Rows are points. Each copy is the shape, with its points in the same order, turned, moved and blurred by noise. Say if it was mirrored as well.
In the rows, zero is written as 128.

Shape (7 x 3):
[[ 83 103 102]
 [115 120 133]
 [118 145 137]
 [ 91 128 141]
 [147 142 106]
 [200 129 187]
 [142  98 100]]
Copy 1 (7 x 3):
[[156 100 133]
 [121 135 141]
 [120 150 122]
 [143 147 141]
 [106 130  87]
 [ 25 163 134]
 [107  90 119]]
Copy 1 is: mirrored
Copy 2 (7 x 3):
[[100  97 124]
 [110 138 128]
 [100 156 107]
 [ 84 131 125]
 [148 154  98]
 [150 235 169]
 [152 119 138]]
Copy 2 is: only turned
Copy 3 (7 x 3):
[[ 95 115  86]
 [116 122 130]
 [132 142 131]
 [102 142 126]
 [161 113 115]
 [168 100 210]
 [135  83 111]]
Copy 3 is: only turned
Copy 4 (7 x 3):
[[ 75 170 153]
 [119 137 149]
 [114 114 141]
 [103 124 162]
 [119 126 106]
 [211 100 128]
 [129 173 115]]
Copy 4 is: mirrored

Shape (10 x 4):
[[170 149 131 155]
 [ 90 115 112  85]
 [ 87 175 130 110]
 [ 90 116 107  91]
 [143 118 136 147]
 [119 179 136 101]
 [164 108  78 167]
 [119 101 152 167]
 [140  97 108  97]
 [174  99 120 110]]
Copy 1 (10 x 4):
[[134 145  99 141]
 [109 125 194  96]
 [ 65 145 161 125]
 [112 130 197 104]
 [138 120 132 142]
 [ 70 146 136 110]
 [186 167 137 149]
 [142  92 143 164]
 [152 130 158  87]
 [168 127 126  92]]
Copy 1 is: mirrored
Copy 2 (10 x 4):
[[196 144 139 120]
 [ 87 123 124 113]
 [112 173 113 152]
 [ 86 124 112 129]
 [169 129 155 111]
 [130 189 113 133]
 [195  75 124 133]
 [149 113 189 137]
 [135 111 124  89]
 [164 111 140  70]]
Copy 2 is: only turned

Shape (12 x 6):
[[ 89 116 159 154 101 147]
 [103 135  82  97 113  73]
 [138 101 192 133 132  98]
 [ 91 121 164 130 156 138]
 [104 125 138 101 165  98]
 [114 137 188  89 145 155]
 [106  85  64 128 147 128]
 [130 115 135 110 135 136]
 [162  83 179 122 160 108]
 [107 107 121 137 165 116]
 [149 155 169 113 151  59]
 [ 89  93 160  88 140 148]]
Copy 1 (12 x 6):
[[101 135 167 116  92 130]
 [101 143  72  97 128  87]
 [104 114 124 175 100 166]
 [ 92 145 159 147 145 139]
 [ 94 144 105 140 153 133]
 [109 153 140 129 141 190]
 [121  84 127 110 167  69]
 [128 118 131 127 137 151]
 [122  85 113 180 128 175]
 [112 115 133 150 153 107]
 [129 170  73 173 117 142]
 [ 74 115 139 117 154 167]]
Copy 1 is: mirrored
Copy 2 (12 x 6):
[[111 116 164 150 133 143]
 [110 126  70 127  77  89]
 [ 89 169 179 101 127 107]
 [ 97 161 141 149 161 120]
 [ 92 170 101 130 136  93]
 [ 87 169 125 109 169 159]
 [141  96  92 140 145  59]
 [118 139 121 106 147 116]
 [ 99 173 164  79 155  85]
 [120 147 121 144 151  78]
 [102 214 129 100  91 102]
 [ 73 127 121 121 174 123]]
Copy 2 is: only turned
Copy 3 (12 x 6):
[[115 135 183 123 179 138]
 [116 151 139 109  93  62]
 [117 131 165 190 132 143]
 [ 81 119 153 129 145 155]
 [ 78 123 137 138 101 121]
 [107 110 179 127 105 182]
 [119 100  93 105 139  80]
 [128 116 138 130 121 136]
 [129 112 136 203 118 153]
 [ 90 118 116 135 139 119]
 [101 184 141 181  79 137]
 [101  78 172 126 124 139]]
Copy 3 is: mirrored
Copy 4 (12 x 6):
[[114 143 145 127 135 198]
 [ 96 188  69 126 107 115]
 [ 84 122 168  80 101 152]
 [ 93 132 149 118 167 157]
 [ 79 154 125 112 146 115]
 [113 133 146  65 181 161]
 [ 95 123  86 191 133 121]
 [117 119 119 116 138 139]
 [ 80  91 160  80 107 120]
 [ 88 137 135 144 141 125]
 [ 93 172 158  68 109  93]
 [ 76 120 106 101 175 171]]
Copy 4 is: only turned

Shape (14 x 8):
[[ 76 118  92 158 132  85 158 178]
 [135 141 102  91 132  80 147 174]
 [114 155 106 118 173 122 132  93]
 [146  99 151  95  98 155 146 106]
 [162 183 159 150 156  98 134 132]
 [141 152 142 158 109 158  88 130]
 [ 82 131 128 110 120 106  99  98]
 [ 84 148  90 122 147 126 165 176]
 [103 179 153 130 103 157 172 110]
 [108 185 121 151 125  90 123  93]
 [126 151  75 156 174  82 126 157]
 [147 115 140 144 114 140  98  93]
 [159  99  68 121 112 157 144 156]
 [106 126 100  89  93 149 144 161]]
Copy 1 (14 x 8):
[[126  64 120 123 115 135 176 191]
 [162 112 122 149  76 124 184 145]
 [177 109  92 128 155 116 119 128]
 [125 139 173 139 131 144 129  79]
 [149 159 123 160 120  70 122 164]
 [ 93 179 111 124 145 132 127 140]
 [118  99 100  95 136 111 138 105]
 [171 100 122 114 132 150 192 176]
 [137 144 161 123 192 104 175 130]
 [125 118  87 140 162  74 149 139]
 [160 101  73 156 112 125 149 193]
 [ 91 146 117 145 141 138  98 114]
 [139 128 128 165 121 208 163 135]
 [135 127 141 116 124 170 195 116]]
Copy 1 is: only turned
Copy 2 (14 x 8):
[[ 68 154 174 143  86 190 144 153]
 [ 81 133 164 107 127 149  95 186]
 [ 81 143 170 129 128 100  95  98]
 [110 135  88  93 142 101 149 121]
 [125  88 180 171 149 114 113 144]
 [151 132 104 168 112 117 104 110]
 [ 54 133 113 144 101 108 108 120]
 [ 79 193 173 134 120 159 128 150]
 [112 161 141 162 128  69 168 144]
 [ 88 111 168 166  83  86 113 133]
 [ 97 135 203 138  99 170  87 136]
 [120 111 102 132 106 111 115  94]
 [144 171 125  71 103 158 118 132]
 [ 95 188 109 111 120 135 125 163]]
Copy 2 is: mirrored
Copy 3 (14 x 8):
[[142  65 133 172 141 100 174 186]
 [149 125 168 126 124 132 174 180]
 [ 93 144 111 145 155 151 138 146]
 [ 82  98 161 116  82 152 135 101]
 [173 151 143 159 145 142 116 111]
 [135 107 123 141  93 144  67 134]
 [ 93 128  97 120 108  94 134 147]
 [140  70 123 134 153 149 170 181]
 [136  93  89 134 104 169 150  95]
 [137 155  87 170 115 124 138 138]
 [143 129 144 182 163 127 135 199]
 [ 93 124 139 151  91 127  87 121]
 [ 96  77 184 151  95 178 128 186]
 [115  74 137 103  90 157 156 172]]
Copy 3 is: mirrored

Shape (12 x 9):
[[ 88  94 116  96  87 120 117 123 112]
 [ 98 163 184  87 165  76 114  94 165]
 [173 135 132 151  93 135  83 125  89]
 [138 164 104  79 133  74 152 116 164]
 [122 122 168 135  94 131 112 108 129]
 [152 120 117 171 145 117 124 120 175]
 [154  77 120 148 146 107 133 133  90]
 [155 128 127 171 148 126 173 164 162]
 [ 99 152  97  99  83 144 125 156 157]
 [171 136 145  88 172 159 131 104  86]
 [181  94 119  72 106 122 111 132 164]
 [ 98 139 135 158 139  71 108 147 129]]
Copy 1 (12 x 9):
[[100 165 120  99 142 126 123 169  96]
 [113 201 101 101 128 119 123  37 126]
 [117 118  95 198 128 118 118 158 104]
 [137 173  80  91 100 116  89 118 160]
 [116 175 131 174 134 112 142 137 105]
 [136 144 128 155 128  59 136 128 163]
 [121 122  80 126 141 102 184 161 134]
 [142 143 124 152 135 101 145 137 216]
 [113 162 147 120 147 134  64 156 146]
 [138 100 105 134  88 156 152  98 113]
 [193 150 113 114 123 103 103 145 108]
 [ 83 161  80 128 164  97 126 116 163]]
Copy 1 is: only turned
Copy 2 (12 x 9):
[[184 161 100 138 154  87 128 103 128]
 [117 145 180 108 137 156  62  88 127]
 [136 121  69 106 158 131 131 172 115]
 [143 199 160  80 152 171 139  98 129]
 [146 112 124 123 135 105 116 136 108]
 [149 147 116 135  81 180 143 135 100]
 [137 134  69 165 162 163 158 118 117]
 [123 127 122 125  88 172 198 123 128]
 [173 169 115  76 112  99 150 106 154]
 [ 93 126  88  87 167 146 136  85  69]
 [212 139 110  85 158 169 143 107  94]
 [124 151 114 150 115 154 108 129 178]]
Copy 2 is: only turned
Copy 3 (12 x 9):
[[106  98 132 135 157 108  96  82 106]
 [ 95 130 136 118 203 179 106 187 156]
 [193  92  96 123 130 125 148 112 119]
 [ 86 149  91 122 206 115 164 158 123]
 [157  92 154 145 163 139 126 118 135]
 [126 121 130 119 135 161 197 121 158]
 [114  73 105 130  95 139 163 131 106]
 [114 122 137 126 107 109 204 152 168]
 [122 157 124 119 167  77 126  91 142]
 [151 129 124 127 114 136 132 189  65]
 [123 113 134  62 177 113 163 119  85]
 [108  94  92 131 145 155 127 129 189]]
Copy 3 is: only turned
Copy 4 (12 x 9):
[[134 128 119 137 129  89 115  82  85]
 [ 99 196 162 114 160  56 117 170 131]
 [173 147 106 162 127 162  84 117 126]
 [123 120 147  78 165  68  85 129 139]
 [136 150 140 171 140 116 126 110 129]
 [ 98  95 133 141 128 136  99 144 172]
 [114  99  63 145 154 133 114 136 115]
 [ 97  80 138 106 138 155 132 150 167]
 [141 106 163  85  92 111 111  80 117]
 [153 175  68 120 125 106 137 153 165]
 [179  76 123 142 125  69 113 156 135]
 [ 77 138 140 122 149 144  81 141 101]]
Copy 4 is: mirrored
